Rows are points. Before rounding, the points of a table are all equally far from one centre. They may lie mostly on one side of it. Write the centre, to within rounding.

Points, 6 rows:
0.034	-0.029
-0.045	-0.038
0.011	-0.053
-0.026	-0.053
-0.014	0.033
0.000	-0.057
Centre: -0.008	-0.012

Points (12 x 9):
0.039	-0.018	0.011	-0.026	-0.018	0.052	-0.030	0.001	-0.022
0.007	-0.025	-0.003	-0.042	-0.030	0.001	-0.072	-0.014	-0.057
0.024	-0.020	0.041	-0.012	-0.025	0.046	-0.049	-0.020	-0.024
0.056	-0.066	0.007	-0.020	0.026	-0.006	-0.029	0.023	-0.014
0.006	-0.024	-0.013	-0.013	0.027	-0.017	-0.075	-0.020	0.029
0.022	-0.046	-0.015	0.022	-0.004	-0.009	-0.085	-0.032	-0.053
0.011	-0.046	0.003	-0.016	-0.003	0.043	-0.100	-0.015	0.001
0.058	-0.052	0.017	-0.032	-0.005	0.015	-0.036	-0.019	-0.035
0.050	-0.040	-0.011	-0.028	-0.018	-0.026	-0.031	0.003	-0.041
0.026	-0.017	0.047	-0.040	0.019	-0.019	-0.079	-0.014	-0.003
-0.022	-0.057	0.019	0.002	-0.004	0.003	-0.093	-0.021	0.002
-0.022	-0.053	0.026	-0.013	-0.032	0.022	-0.085	0.002	-0.030
Centre: 0.013	-0.028	0.008	-0.002	0.008	0.003	-0.057	0.007	-0.022

Points, 26 rows:
0.049	0.034	-0.007	0.012	-0.036	0.041	0.009	0.023	-0.051	-0.010	-0.009	0.015	0.020	-0.015	-0.080	-0.020	-0.021	-0.041	0.010	0.034
-0.004	0.001	-0.017	0.015	-0.018	0.046	-0.014	0.003	-0.002	0.032	0.053	-0.007	-0.002	-0.035	-0.103	-0.029	0.032	-0.010	0.038	0.032
-0.011	0.023	-0.015	-0.012	0.030	0.005	-0.011	0.006	0.011	0.018	-0.033	0.055	0.035	-0.006	-0.066	-0.049	-0.004	-0.029	0.009	0.057
-0.026	0.052	0.013	0.018	0.001	0.008	-0.017	0.022	-0.030	-0.016	0.006	0.001	-0.055	0.005	-0.102	0.014	0.000	-0.005	-0.056	-0.007
0.031	0.018	-0.020	0.004	-0.014	-0.016	-0.024	-0.009	-0.003	-0.010	-0.020	-0.014	0.012	-0.004	-0.090	-0.015	-0.043	0.005	0.060	0.030
-0.035	0.073	0.003	0.001	-0.040	0.038	-0.019	-0.017	0.025	0.023	0.004	0.015	-0.020	0.004	-0.099	-0.037	0.053	-0.004	-0.029	0.012
0.009	-0.005	-0.049	0.055	-0.007	0.027	0.001	0.068	-0.029	0.035	0.003	-0.010	0.024	-0.008	-0.084	0.016	-0.037	0.051	0.006	0.004
-0.058	0.083	-0.015	0.030	-0.014	-0.003	-0.008	0.008	-0.008	0.040	0.007	0.033	0.028	-0.030	-0.044	-0.001	0.003	0.018	0.021	0.059
-0.023	0.091	0.003	0.014	0.011	-0.016	-0.018	0.024	-0.022	-0.010	0.032	0.031	0.040	-0.031	-0.089	0.009	0.039	-0.003	-0.004	0.034
0.013	0.035	-0.023	-0.013	-0.036	0.040	-0.001	-0.022	-0.014	-0.023	-0.013	0.015	0.007	0.040	-0.114	-0.032	-0.025	-0.014	0.001	0.042
0.019	-0.002	0.005	0.065	0.027	0.021	-0.027	0.057	0.016	0.028	0.006	-0.016	0.015	0.012	-0.052	-0.043	0.043	-0.038	0.008	-0.017
-0.036	0.039	-0.040	0.001	-0.020	0.050	-0.001	0.030	-0.052	0.002	0.002	0.026	0.024	0.012	-0.094	-0.027	-0.046	-0.011	0.019	0.042
0.005	0.038	-0.024	0.024	-0.007	0.069	-0.007	0.017	-0.027	-0.037	0.021	-0.034	0.022	0.022	-0.085	0.007	-0.022	-0.048	-0.008	-0.038
-0.027	0.018	0.005	0.066	-0.055	0.041	0.027	0.016	0.023	0.021	-0.004	0.037	0.037	-0.003	-0.119	-0.018	-0.017	0.000	-0.014	0.043
0.027	0.000	-0.042	0.006	0.028	-0.011	0.004	-0.037	0.008	0.042	-0.035	-0.003	0.031	-0.018	-0.089	-0.013	-0.042	-0.010	-0.015	0.006
-0.027	0.042	-0.034	0.052	0.003	0.053	0.006	0.018	-0.005	0.016	0.000	0.020	-0.006	-0.011	-0.143	-0.011	-0.015	-0.020	-0.011	0.012
-0.005	0.037	-0.020	0.034	-0.065	0.000	-0.040	0.054	-0.015	-0.025	0.022	-0.017	0.014	-0.009	-0.095	-0.069	-0.037	-0.033	-0.035	0.034
-0.026	0.041	-0.003	0.011	0.016	0.057	0.000	0.030	-0.024	0.017	-0.067	0.009	0.017	0.032	-0.073	-0.003	-0.011	-0.036	-0.023	0.024
-0.007	0.073	0.021	0.004	-0.001	0.053	-0.011	0.028	0.018	0.008	-0.052	0.000	0.024	0.006	-0.074	-0.020	-0.048	-0.024	-0.030	0.000
-0.008	0.100	-0.020	0.007	-0.013	-0.008	-0.031	0.028	-0.002	-0.042	0.004	0.016	0.046	0.033	-0.105	0.005	-0.002	0.026	0.001	0.016
-0.020	-0.011	-0.041	0.043	0.025	0.025	-0.023	0.040	0.042	-0.034	-0.016	0.016	-0.005	0.000	-0.070	0.000	-0.009	-0.007	0.050	-0.004
-0.010	0.044	0.002	0.081	0.013	0.050	-0.045	0.038	-0.008	0.020	0.005	-0.013	0.035	0.037	-0.049	0.030	0.005	0.012	-0.020	0.029
0.008	0.045	-0.059	0.050	-0.033	-0.009	-0.019	0.024	0.001	-0.002	0.027	0.075	0.025	-0.011	-0.052	-0.057	-0.010	-0.031	-0.001	-0.030
-0.047	0.067	-0.003	-0.018	-0.015	0.010	0.001	0.025	-0.024	0.057	0.011	0.007	-0.014	0.006	-0.096	0.017	-0.007	-0.035	-0.016	-0.008
-0.063	0.063	-0.035	0.065	0.014	-0.008	-0.015	0.049	-0.021	0.006	-0.006	0.001	-0.028	0.021	-0.084	-0.014	-0.029	-0.013	0.013	0.008
-0.024	0.074	-0.082	0.059	-0.018	0.034	-0.014	0.040	-0.010	-0.027	-0.032	0.010	0.012	0.016	-0.079	0.006	-0.002	0.007	0.026	0.015
Centre: -0.016	0.023	-0.022	0.022	-0.019	0.003	0.000	0.016	0.003	0.000	0.005	-0.007	0.025	0.001	-0.056	-0.019	0.004	0.003	-0.018	0.002
